Each point is reached from the start by the listed moves, each made once or not at all, plus a little noise. Say if it took an odd or an even number of moves. Then give how often each move was made.

Moves:
(1): [ 36   6  -1 -23]
(2): [-11  31   8  25]
Start: [24  7 -1 22]
Points:
[60 13 -3 -3] -> odd (1, 0)
[23  7 -2 22] -> even (0, 0)
[11 38  7 47] -> odd (0, 1)

Moves:
(1): [ 40 -23  18  -4 -31 -22]
(2): [ 19  25  26 -17  -3   0]
(3): [ -7 -16  29 -22   0  16]
(4): [-14  -2  12  51   0 -18]
Start: [  6 -25  -7  14   8   4]
Points:
[  6 -22  -7  14   8   4] -> even (0, 0, 0, 0)
[ 12  -1  31  48   4 -14] -> even (0, 1, 0, 1)
[  4 -19  60  27   5   4] -> odd (0, 1, 1, 1)

Moves:
(1): [15 13 -4 -5  0 -9  3  6  6  4]
(2): [-17  19   0   1  -5  -1   2  11   5   7]
(3): [ -3   2  24 -16  -1  -6  -4  -3   6  -2]
(4): [ 6 -3 17 20 -5 -3 11 -6  0 -6]
(5): [-6  6  4  4 29  2  5 -1  1 -8]
(6): [ 2  7  4 -5  0 13  6  0 -6  6]
(7): [ -3 -10   1  -8  -2  -9  13   5  -1  -6]
(8): [ 5 -4  5  4  0  6 -9 22 -4  0]
Start: [ -3   8   9  14  -7  -2  -5   3 -10   1]
Points:
[  8  28  51  16  15 -18   9  -2   3 -12] -> even (1, 0, 1, 1, 1, 0, 0, 0)
[-12  19  60  10 -19  -1  14  31  -9   0] -> even (0, 1, 1, 1, 0, 1, 1, 1)
[ -1  35  11  14 -10  -5  -9  42  -3  12] -> odd (1, 1, 0, 0, 0, 0, 0, 1)
[ -4  46   9   4 -11   2   7  19  -4  18] -> odd (1, 1, 0, 0, 0, 1, 0, 0)
[-21  15  52  10 -20 -21  17   9   0  -4] -> even (0, 1, 1, 1, 0, 0, 1, 0)
[ -6  27  34 -11 -15 -21   1  43   2   4] -> odd (1, 1, 1, 0, 0, 0, 1, 1)

Moves:
(1): [ 18   6  -5  10  -6   6   5 -17  11  18 -10]
(2): [-12   9   7 -13  11  -1   2 -17   7  -3  -5]
(3): [ 7 -1 22  8 -2 -2 -5  3  2  0  4]
(4): [-9  5  2  0 -1  6  4  4  2  3 10]
(5): [  2  -2  -5   9  17   3   0  -3 -19   5   2]
(6): [-18 -12  19   4 -10  12  12 -16 -12 -15  -3]
(7): [16  2  0  0  1 -5 19 -1  6 -7  5]
(8): [ 17  12  -1   0   9  18 -10  13   9  -2 -12]
(9): [ 3 -8 -6 12 10 -1 -6  5 23 -4  6]
(10): [  0 -24   4 -15  -7  12   8   4  -3  10  -5]
(11): [  9  -1  -2  -3  -1  19  -7 -14   3   0  12]
Start: [ -5  19 -14   3  -6   2 -11  -4   3   7  -3]
Points:
[  9 -12   1  15  11  35 -15  -4  11  19  26] -> even (0, 0, 1, 1, 1, 0, 0, 0, 1, 1, 1)
[ 21   3   7   1   7  38  -5 -50   6  38  -4] -> even (1, 1, 1, 0, 1, 0, 0, 0, 0, 1, 1)
[  4   0  21  28  -7   4   9 -12  23 -17   8] -> even (0, 0, 1, 0, 0, 1, 1, 0, 1, 0, 0)
[  4  -6   1   6  11  52  29 -60  21  14   9] -> odd (1, 1, 0, 1, 1, 1, 1, 0, 1, 1, 1)
[ 14 -17  19  18 -15  49   4 -46 -15  25  -1] -> even (1, 0, 1, 0, 1, 1, 0, 0, 0, 1, 1)

Moves:
(1): [  5  -5   9   9   5  -1 -13 -10   2  -6   5 -15  -2 -17  15   3]
(2): [-13  19  -5  11   8  -7   8 -11  -4   0 -19  -3   7   1  11 -17]
(3): [-19   2  11   2  10   3 -11   9  -6   0  -1 -14   7   1   8   4]
(4): [  4 -10   8   6  -4  -7  -5   5   0   1  -2   3   1  -3  -1  -6]
(5): [  1 -14 -17   8   6  -6   5   7 -14  -4  11 -15  -1  -6  -7  -5]
(6): [  5   7   6  10   8  12  11  -3  -6  16   4   4   3 -10 -10  -3]
(7): [-20  -9   9   6   5  -6  15  -1 -12 -22   5  -1   6 -11  -2  -4]
(8): [ 11  10  -8   6   6  -9  14  14   7   9  -5   1  18 -10   6   4]
(9): [-1 -7 -5  0 -2  2  1 -4 16  1  0 -6  5  4 -1 -3]
(10): [  5  -5   6  -2  15  -8  -1   4   8   1   2  -2 -14   7  -3  13]
(11): [-10   5  -3   0  -2  -6   6   2  -2   5  11  -2  -2  -7   6  -3]
(12): [ -5 -15  -6  -4  13   0 -14   4  17  -6   2  12 -13 -12  -5   9]
(13): [ -2   7   5  -3  16  -8  -5 -11  -2  -4   8  -4  15   6   5  -5]
(14): [ 6 -5  4 -1  0  8  1  8  4 -6 13  7 -5  0  6 -4]
Start: [ 1 12 -2  0  8 -6 -6  0 21 -3  0  2  3 -8 -4  0]
Points:
[-16 -28  14  33  47 -34   4  34  24 -23  37 -41  16 -49  24  -2] -> even (1, 0, 1, 1, 1, 0, 1, 1, 1, 1, 1, 0, 0, 1)
[ -6  16  18  11  25  16  -5  15  14   7  13  -1   9 -18   2  -4] -> odd (0, 0, 1, 0, 0, 1, 0, 0, 0, 0, 0, 0, 0, 1)
[-28  -3   0  43  57 -20  17  31   6 -14   4  -3  25 -60   2 -24] -> odd (0, 1, 1, 1, 1, 1, 1, 1, 0, 0, 0, 1, 0, 1)
[-14  17  -1   6  36 -25   4  26  43  13   6 -19  17 -13  13  15] -> odd (0, 0, 1, 0, 0, 0, 0, 1, 1, 1, 1, 0, 0, 0)
[ 18 -15   6  17  48 -14   1   7  28   0  34 -10   8  -8 -15 -14] -> odd (0, 0, 0, 1, 1, 1, 0, 0, 1, 1, 0, 0, 1, 1)
[-24   5  13  32  53 -26  25  27 -11  -7  41 -16  43 -49   6 -25] -> odd (0, 0, 1, 1, 1, 1, 1, 1, 0, 0, 1, 0, 1, 1)
[  4   6 -28  40  54 -18   6  -1  41   6  -5 -20  22 -58   5 -12] -> odd (1, 1, 0, 0, 1, 1, 0, 1, 1, 0, 0, 1, 0, 0)
